Rows are points. Each copy is the shape, with its points in the same order, stretched, turned, moved and blurred by noise. Say if it was mirrored as well.

Shape, 7 rows:
-53 14
-24 -23
-15 61
-14 -8
32 -10
18 -47
40 17
Copy 1, 7 rows:
61 65
48 4
19 76
35 10
3 -36
23 -58
-14 -15
Copy 1 is: mirrored
Copy 2:
70 -23
24 -34
66 29
25 -17
-6 12
-22 -26
-2 31
Copy 2 is: mirrored
Copy 3:
-43 -8
7 -14
-54 37
1 -3
36 23
56 -7
19 45
Copy 3 is: only turned

Shape:
21 32 -45 -52
-18 -33 -7 -17
-51 73 6 -6
19 72 -15 -19
38 34 -24 33
-7 -25 -30 0
42 -6 59 -9
-22 -2 -7 35
-1 -17 5 -9
-10 20 -16 -33
Copy 1 (10 x 4):
23 50 0 -47
4 -49 -6 -23
88 22 -51 -29
52 86 -9 -14
4 76 -16 28
-11 -23 -23 -14
24 11 51 46
15 -13 -41 6
10 -25 -5 4
41 7 -6 -32
Copy 1 is: mirrored
Copy 2, 10 rows:
63 85 27 2
29 8 -37 17
-64 28 27 -6
4 58 64 -24
14 21 83 -1
32 17 -2 33
19 -32 -9 -64
-21 -12 19 25
22 1 -12 -2
21 46 3 1
Copy 2 is: only turned
Copy 3 (10 x 4):
15 -19 -27 106
-24 -37 -35 -20
-45 2 42 61
8 23 22 100
-4 70 11 37
-26 -3 -37 -7
32 -11 15 -27
-46 27 1 -26
-11 -18 -16 -13
-11 -25 -13 52
Copy 3 is: mirrored
Copy 4, 10 rows:
-49 62 -38 3
24 -12 -33 1
-96 6 -32 -31
-85 34 -5 3
-32 6 50 -14
18 1 -1 -18
6 -40 -15 84
2 -34 19 -35
12 -16 -18 13
-38 18 -35 2
Copy 4 is: mirrored

Shape (11 x 6):
44 15 -14 34 16 -27
42 -11 -20 26 -6 -10
68 -36 -6 23 -11 -1
5 -4 24 -44 9 -41
75 17 19 4 42 21
13 10 -59 8 -37 25
29 36 -34 -36 -57 34
-49 12 26 16 -28 -24
-37 -15 16 -20 5 -7
36 -9 -46 -14 -4 -11
-60 -10 21 24 0 -43
Copy 1 (11 x 6):
-3 -2 46 25 -14 53
-23 -16 24 27 7 40
-42 -24 40 15 37 45
-8 -12 7 -40 -47 26
33 7 78 -29 37 70
12 -46 -28 49 13 45
48 -59 -23 14 7 97
-30 37 -58 19 -62 34
-19 13 -44 -23 -31 -6
3 -56 14 12 2 25
-54 42 -53 14 -68 -12
Copy 1 is: only turned
Copy 2, 11 rows:
-55 -24 -4 12 -2 -44
-43 -14 7 34 11 -25
-36 7 37 58 9 -33
-2 0 4 4 -64 -20
-25 -16 64 2 1 -67
-45 -22 -3 13 22 32
-50 27 40 -4 -3 40
-5 15 -57 -20 -3 -10
28 -23 -24 -7 -20 -6
-40 -32 16 31 -23 7
8 -18 -74 -10 -10 -19
Copy 2 is: mirrored
Copy 3, 11 rows:
-35 -21 25 69 29 12
-8 -42 36 47 13 -5
17 -55 39 67 14 -32
14 0 -52 27 3 -14
22 -20 10 85 105 -1
-14 -75 35 -37 24 16
-17 -89 -5 -64 67 -14
-16 35 -5 -30 -4 -15
42 17 -19 -16 -4 7
1 -67 8 18 2 14
-4 53 -4 -5 -38 2
Copy 3 is: mirrored
Copy 4, 11 rows:
-9 24 -10 -5 -7 -77
-11 23 0 19 -28 -53
14 31 -14 17 -59 -73
48 22 23 -25 13 12
35 14 -25 -39 -61 -76
-93 -4 19 16 -21 -31
-108 25 38 -37 -45 -12
-13 13 -20 14 66 47
29 -20 7 5 39 28
-18 -4 43 -1 -26 -55
21 -9 -11 30 91 33
Copy 4 is: only turned
